Rows are points. To make a cloud, some directions were put in groups of two or more. Within a group, all points are equally far from the middle, so they leave a hole (a ring in 2 directions, a hollow ball in 3). The other directions are filled evenly. Then the cloud was stretched, turned, moved and blurred a little. How many holes are there, and how many directions does each take, smallest first?

Cloud (22 x 3):
[[-37 -17 -31]
 [-41  15  60]
 [ 11  45 -35]
 [ 11  12 -44]
 [-42  -8  55]
 [-66  44 -23]
 [-15  54  28]
 [-48   1  38]
 [ 13  45 -22]
 [  2  -8 -36]
 [ -5  46  58]
 [-49 -11 -28]
 [-33  33  60]
 [-21  45  50]
 [-37 -22  34]
 [-15 -28   0]
 [ 21  -6  -3]
 [-31  49  29]
 [-10 -35  28]
 [-22  44  51]
 [-20  49  41]
 [-64  14  -9]]
Holes: 1 (2)

Cloud (31 x 4):
[[-33 -29  70 -28]
 [-57  16  27 -25]
 [ 17 -48  17  17]
 [-15   4  -3 -63]
 [-27 -60 -20 -11]
 [-36 -21  21  -7]
 [-54  34  -9  62]
 [ 43  -1  80   8]
 [-17  35 -15 -54]
 [  2 -14  21 -11]
 [ -6 -65 -41  -9]
 [-57   2  -5 -20]
 [-53  -7  53  13]
 [-44  36  12  70]
 [  1  20  37 -13]
 [-17  13 -53   2]
 [ 45  32   3  20]
 [ -9  20  28  42]
 [-20  25 -24  60]
 [-17  -1  27 -54]
 [ 21 -50  44  35]
 [ -9  45 -41 -59]
 [-42   8  58   1]
 [-64  49 -10  49]
 [ 49  -1   9  56]
 [ 43  28  31   8]
 [-42 -62  50  10]
 [ 59 -21 -41 -17]
 [-28  27  -1 -14]
 [ 48 -34   0  28]
 [-31  27  15 -28]]
Holes: 0

Cloud (55 x 6):
[[  1 -28  30  18 -36  64]
 [ 65  -8 -39 -55  27  54]
 [ 54 -31 -40  -1 -21  61]
 [-27 -67  10 -21  21  56]
 [ 58 -63   8 -33  17  12]
 [ 38   3   2  23 -22   5]
 [-20  33  20 -37   9  31]
 [-32 -39 -22 -43 -10 -36]
 [ 26 -39  49 -32   0  56]
 [-60 -41   8  39 -24 -15]
 [ 54  -4 -36 -15 -37 -18]
 [ 39   2 -20 -13 -18  32]
 [-35 -35   0  40  48  14]
 [  3 -59  44 -23  20  69]
 [  6  27  -9  30 -36   7]
 [-17 -32 -59 -75 -15  29]
 [ 11 -54  24 -17 -28   8]
 [ 41   1 -44 -48  27  35]
 [  1 -64   4  11 -21   7]
 [-13 -56 -19  -4  13 -35]
 [ 30  44  46  16  24   0]
 [ 19 -36 -36  39 -64  55]
 [  1 -22  38  35 -28  46]
 [-11 -67  13  -6 -14  30]
 [-11 -21 -31 -28  32 -28]
 [-12 -63  55 -59  15  50]
 [ 10 -25 -40 -92  41  38]
 [-22 -31 -14   7  34 -35]
 [ 42 -11 -43 -20 -17  63]
 [ 63   9 -47  27  33  17]
 [ 20 -78   1 -52  18  -1]
 [ 12 -70 -19  36  55  37]
 [-27 -38  50  23  16   1]
 [ 34 -33  -5  50 -36 -34]
 [  2 -37  56 -43 -39  38]
 [-68 -43  27  34 -26  17]
 [ 37 -44  -3  38 -13 -29]
 [ 63 -26 -37 -65 -34  26]
 [-10 -35  47  39  37  -7]
 [ -1  12 -30 -26 -38  27]
 [ 33   7 -17  11  19  83]
 [ 32 -75   4 -34  27   3]
 [ 57 -25 -29 -52 -31  36]
 [ 18 -46 -30 -44  50 -62]
 [ 17 -59   6  13  52  -9]
 [ 43   2  30  50  11  -6]
 [-43 -20  14 -29  52  44]
 [-17  -4 -36  21  40 -25]
 [ 15  24  23 -27 -32  10]
 [ 19  18  31 -12 -38   3]
 [-46 -56  24  13 -30  29]
 [ 25  26 -44  31   8 -21]
 [-23 -60  -9  45   1   3]
 [-17 -53   7  -8  51  29]
 [  3 -66  33 -55  -5  -1]]
Holes: 1 (2)

Cloud (105 x 9):
[[ 10  47  -1  -8 -11 -62 -30   2  33]
 [-10 -49  19  10  43 -19 -52  28   6]
 [ 19 -18  41  14  -1 -64 -34 -17  57]
 [-22 -23  24  -4  60  -6   3  47 -26]
 [-43  50  16  32 -29  48 -22  39  27]
 [ 24  46  27  51 -10  35 -38  33 -51]
 [ -5  44  28  34 -47  52 -36  44 -33]
 [ 76   7  36  63  -7  -1  37 -24  -2]
 [  2 -66  -6  86  -3  30   4 -30  16]
 [-47   3  26  20  36  18  46  31  30]
 [ 58  20 -50  50  -3  -8 -37  43  12]
 [-58 -52 -27  21 -53  11 -10  23 -19]
 [-10  66 -10  41  31 -25 -33   8 -32]
 [ -4 -29  44  66 -17  30 -30 -73  44]
 [-44 -72  19  30  -7  13  36   1 -17]
 [-49 -65   0  14   0  60  27  18 -62]
 [-21 -57  21 -39  24  20  21  -6  53]
 [-55  -6 -19  -4  41 -12  39  22  -7]
 [-14 -44   1  27  67 -15 -29   6 -17]
 [  0 -26  85  26 -41  18  43 -11  13]
 [-46   3  32  30  10  52  -5  70 -11]
 [-30   5  38  81  -3 -23  -7 -18  -3]
 [ 29  -8 -19  10  36 -15 -65   4  13]
 [-26  53   3  41  26  -3 -25  -1  54]
 [ 19 -58  40  54  33  -9 -44 -57 -22]
 [-43 -67  -2  47   8  59  21 -13   8]
 [ 57   6   0 -26  10  -9  -2  48  10]
 [ 59  19   7  42   8  23 -34  46 -39]
 [-25  -5  -9  29  47  64  13 -44 -15]
 [ -6  41 -25   6   5  41 -43  22  59]
 [ -7 -36 -37 -20  28  19 -11 -65 -19]
 [ 22  21 -46  21 -63  -1  38  28 -30]
 [-38 -74   6  57 -44  -5 -39  -8  -4]
 [  3 -66   5  63 -25 -23   9 -10  45]
 [-45  -7  58  15 -21 -26 -46  47   8]
 [-61 -31 -14  58 -41  66  -9  28  14]
 [-16 -50  -9  11 -17 -56  -2  36   9]
 [ 67 -34  15  29  61   1 -25   9   7]
 [-11  36 -16  -1  34  11  14  46  72]
 [  3  17  34  21   0 -54 -27 -32  71]
 [  4 -40  48  52 -39  86  -5  11 -11]
 [ 11  -4  70  80 -21 -33  17  18  33]
 [ 59  21  28  30 -16  37 -46 -25 -21]
 [ 58   3  10 -22  48  40  14  10 -57]
 [ 11 -45 -34  -1  -2  47  37  -4   4]
 [ 66 -58  72  -5 -12 -15  18  34  28]
 [  1  -4  59  66  -8  50   0 -46  41]
 [ 42 -16  32  62  29   7 -80  34  15]
 [-17 -72  -4  24  38  72  25  13 -12]
 [ -5 -84  19  13  10  74  38   6  -2]
 [ 56  -3  74 -32 -17  34  21  33  15]
 [-38 -51 -16  -2  -7  -7  26  55 -43]
 [ 12  23 -21  44 -23  42  45  18  78]
 [-40 -15   4  46  59 -13  21  45  18]
 [  6 -55  -9  -3  -8  61  40   0  31]
 [-27 -33  65  32 -13 -22 -49  34 -34]
 [ 17 -55 -29  39 -13 -19   1  55 -13]
 [ 73  -4  10  15 -30   6  47  36 -32]
 [ 46  -4  46 -35 -52  16   6  -1  46]
 [ 26   1 -31  50  21  -1 -22 -56  11]
 [ -6  -8  13  77  40  -9  67  -8  -6]
 [ 69  -3 -29 -16  -1 -34  32 -18 -16]
 [-65 -38  31  18 -52 -11 -27  -5 -30]
 [ 46   6  44  -7 -29  74  -3 -16 -23]
 [ 19 -45 -10  32  14  58  33  41 -55]
 [ 16 -17  21  25   0 -30 -62 -50  24]
 [  1  90  23  46  10 -35   7  25  -9]
 [-20  23  -9  55  56 -23 -33  16  59]
 [  7 -52  18  26 -36 -43 -22 -30 -38]
 [ 55  33 -20   4  -4 -12 -22  44 -54]
 [-33  16  -1  27  45 -18   6 -29  30]
 [ -2  14  27 112 -43 -21  10  41  39]
 [ 10 -41  14 -13 -59  62  -1 -28   3]
 [-49   4  11   1   4  59 -23  57   7]
 [ -6 -52 -16 -27  35 -22  -6 -25 -11]
 [ 58 -44 -26  26  -8  15  25 -43  30]
 [ 98 -13  21  46 -10  29 -12   0  34]
 [ -4   2 -33 -11  28  25 -15 -59 -17]
 [-31 -68 -35  23  28  39  24  -2 -30]
 [-33  16 -23  -6 -39   1   8 -28  14]
 [  3  50  63   8  29 -30   6  53   4]
 [  9 -37  47  78  -4  19  33  56  20]
 [ 26  15 -29  36  15  82 -20   6  42]
 [ -6 -44  25  25 -21 -45 -58  33 -31]
 [-45  -2  24  25 -43 -38 -13 -44 -37]
 [ 32 -51  81   9  47  10 -13  31 -12]
 [-36 -16  38 -26 -28  41  -9  48 -63]
 [ 24  10 -11  78  48   4  35  44 -32]
 [-56  11 -15  37  26 -11  -6 -18  32]
 [-47  27  69  20 -13 -15  32  24 -29]
 [ 48 -31  25  53  17 -43  36  35 -58]
 [-12   1  40 -58 -26  -2  30  -2  16]
 [-18 -23 -53  71  33  10 -43 -24  33]
 [-19 -30  58   7 -38 -44 -22  28 -21]
 [ 54  -5  17  22 -49  52 -51  37   7]
 [ 58  11 -32  57  30  13 -24  48   4]
 [ 14  34 -31  34  27 -30  -8 -23  61]
 [ 38 -25   4  20  -7  70  44  26  14]
 [ 17 -22  -1   3  67 -37  13  37 -10]
 [ 56   9   7  58  21  10  39  73  -7]
 [-12  25  14  -6  44  43  -2  34  -1]
 [ 17   5  87 -50  23   9  23  17 -49]
 [ 36  -6  20  72  27 -22 -65   9  14]
 [-24  37 -23  46  21  17  23 -31 -17]
 [-41   5 -37  46  28  -3  21 -26   7]]
Holes: 1 (6)
